Each row of a before or after table is a point. One or more steps were done to the points. Then noise was added and the rows were shuffled. The steps act on how far a point lies along the listed directions, d1 being the first. Name the steps. A step turns or swaps two directions, mirrors them in a line or flattens them onto one, adds a multiple of one to another, or multiplies one. Angles are multiples of 10 degrees, from the lower direction toward the higher: turns from -170 to 170, lines from 10 to 170 but not 90. Use the fewest steps. Two steps may share a direction if one is a turn and the other turns, adds or multiplies; they go together, in the order done. Otherwise the lowest direction goes first.

Directions:
(1): [0.11 0.51]
(2): [ 0.51 -0.11]
Before (11 x 2):
[[ 0.28  0.42]
 [-0.07 -0.04]
 [-0.28  0.21]
 [ 0.47 -0.29]
 [-0.09  0.02]
 [-0.40 -0.50]
 [ 0.19 -1.07]
 [-0.04  0.41]
 [-0.32  0.01]
 [-0.40 -0.49]
 [ 0.08  0.09]]
After (11 x 2):
[[ 0.06  0.01]
 [ 0.15 -0.32]
 [ 0.02  0.55]
 [-0.13 -0.37]
 [-0.79  0.63]
 [ 0.36 -0.14]
 [-0.65 -0.14]
 [-0.63 -0.18]
 [ 0.47  0.11]
 [-0.10 -0.03]
 [-0.04 -0.06]]
Steps: swap d1 and d2

Directions:
(1): [-0.12  0.07 -0.61  0.39]
(2): [0.41 0.32 0.25 0.46]
(3): [-0.02  0.63 -0.14 -0.35]
(4): [ 0.60 -0.18 -0.30 -0.25]
Before:
[[ 0.06 -0.31  0.27 -0.13]
 [ 0.03 -0.08  0.00  0.32]
 [ 0.32 -0.16 -0.31  0.38]
 [-0.22 -0.14  0.02 -0.41]
 [-0.10 -0.19  0.06 -0.40]
 [-0.05 -0.45  0.03  0.12]
 [-0.02 -0.33  0.07  0.04]
 [-0.07 -0.17  0.18  0.41]]
After, 8 rows:
[[-0.24 -0.77  0.61  0.70]
 [-0.13 -0.22 -0.25 -0.26]
 [-0.31  0.01 -0.37 -0.26]
 [ 0.63 -0.69 -0.11  0.40]
 [-0.02 -1.20  0.11  0.61]
 [ 0.09 -0.78  0.27  0.14]
 [ 0.04 -0.89  0.09  0.36]
 [ 0.05 -0.47  0.23  0.47]]
Steps: add -1 times d2 to d1; multiply d3 by 3; multiply d4 by 2

Directions:
(1): [ 0.15 -0.37 -0.19 -0.28 -0.52 -0.55 -0.43  0.20]
(2): [-0.29 -0.12 -0.56  0.42  0.18 -0.53  0.42 -0.03]
Before (8 x 8):
[[-0.38  0.23 -0.31  0.75  0.60  0.04  0.59 -0.14]
 [-0.36 -0.17 -0.57  0.63  0.36 -0.09  0.59 -0.15]
 [ 0.19 -0.13  0.45 -0.33 -0.23 -0.12 -0.36 -0.02]
 [ 0.33  0.02  0.49 -0.58 -0.34  0.51 -0.28  0.28]
 [-0.08  0.11  0.15 -0.14 -0.05  0.47 -0.15  0.10]
 [-0.05 -0.11 -0.05 -0.13 -0.14  0.05 -0.06  0.10]
 [ 0.46  0.22  0.53 -0.31 -0.38  0.35 -0.43  0.03]
 [-0.44 -0.32 -0.79  0.65  0.22 -0.62  0.75 -0.25]]
After:
[[ 0.13  0.57  0.40  0.25  0.30  0.59  0.28 -0.22]
 [-0.27  0.14 -0.09  0.16  0.19  0.33  0.18  0.03]
 [-0.03  0.36  0.35  0.01  0.36  0.78  0.48  0.04]
 [ 0.05  0.17  0.59 -0.09  0.22  0.31  0.03 -0.19]
 [-0.06 -0.62 -0.62  0.08 -0.41 -0.63 -0.16  0.14]
 [-0.05 -0.01  0.04 -0.11 -0.05  0.22 -0.01  0.07]
 [ 0.10 -0.76 -0.48 -0.24 -0.79 -0.88 -0.35  0.09]
 [-0.19 -0.36 -0.68  0.37 -0.17 -0.85  0.00  0.17]]
Steps: turn d1 and d2 by -80 degrees

Directions:
(1): [ 0.23  0.44 -0.49  0.05  0.16  0.54 -0.02  0.40  0.03  0.47  0.54]
(2): [-0.31 -0.31 -0.31 -0.06  0.12  0.12 -0.11 -0.39  0.40 -0.57  0.72]
(3): [ 0.01 -0.33 -0.39 -0.08  0.55 -0.49  0.72 -0.01 -0.31  0.20  0.12]
(4): [ 0.13  0.53  0.26 -0.35  0.55 -0.42 -0.17  0.46  0.14 -0.49  0.11]
Before (10 x 11):
[[ 0.08 -0.42 -0.18  0.09 -0.36  0.02  0.57 -0.25 -0.38  0.52 -0.39]
 [-0.12 -0.51 -0.85  0.24  0.20 -0.11  0.51 -0.43 -0.07  0.35  0.68]
 [ 0.25  0.03  0.36  0.10  0.20 -0.50  0.28  0.10 -0.31  0.04 -0.62]
 [-0.07 -0.40 -0.44  0.26 -0.14 -0.15  0.65 -0.27 -0.32  0.84 -0.33]
 [-0.18 -0.52 -0.12 -0.11  0.65 -0.93  1.19 -0.19 -0.32 -0.01 -0.35]
 [-0.08  0.05  0.57 -0.30  0.08 -0.40 -0.18  0.45 -0.16 -0.59 -0.46]
 [-0.12 -0.09 -0.49  0.37  0.04  0.37  0.14 -0.16  0.38 -0.19  0.39]
 [ 0.32 -0.15 -0.31  0.00  0.59 -0.17  0.59  0.22 -0.40  0.41  0.13]
 [ 0.40  0.30 -0.41  0.17 -0.37  0.26  0.31  0.33 -0.27  1.04 -0.14]
 [ 0.30  0.55 -0.12 -0.07  0.31  0.22 -0.16  0.51  0.13  0.21  0.20]]
After:
[[ 0.12  0.00  0.62  0.18 -0.19 -0.29 -0.11 -0.11 -0.03 -0.26 -0.67]
 [ 0.00 -0.19  0.33  0.03 -0.55  0.13 -0.15 -0.22  0.01 -0.12 -0.40]
 [ 0.07  0.23 -0.49  0.30  0.10  0.41  0.19  0.10  0.31 -0.02  0.34]
 [-0.05 -0.02  0.44  0.11 -0.33  0.39 -0.67 -0.19  0.34 -0.50  0.09]
 [ 0.04  0.34 -0.16  0.30 -0.42  0.62 -0.69 -0.04  0.41  0.09  0.53]
 [-0.30 -0.54  0.11 -0.09 -0.42 -0.31 -0.09 -0.69  0.41 -0.72  0.08]
 [ 0.09  0.67  0.82  0.15 -0.83  0.59 -0.63  0.27  0.30 -0.09 -0.72]
 [ 0.08 -0.04  0.33 -0.13  0.06 -0.27  0.15  0.50 -0.42 -0.02 -0.58]
 [-0.23 -0.05  0.29  0.15 -0.65  0.16 -0.41 -0.34  0.31 -0.07 -0.40]
 [-0.16 -0.23 -0.15 -0.12  0.25 -0.17 -0.08 -0.21  0.33 -0.46  0.36]]
Steps: swap d1 and d2; multiply d3 by -1; multiply d4 by 0.4
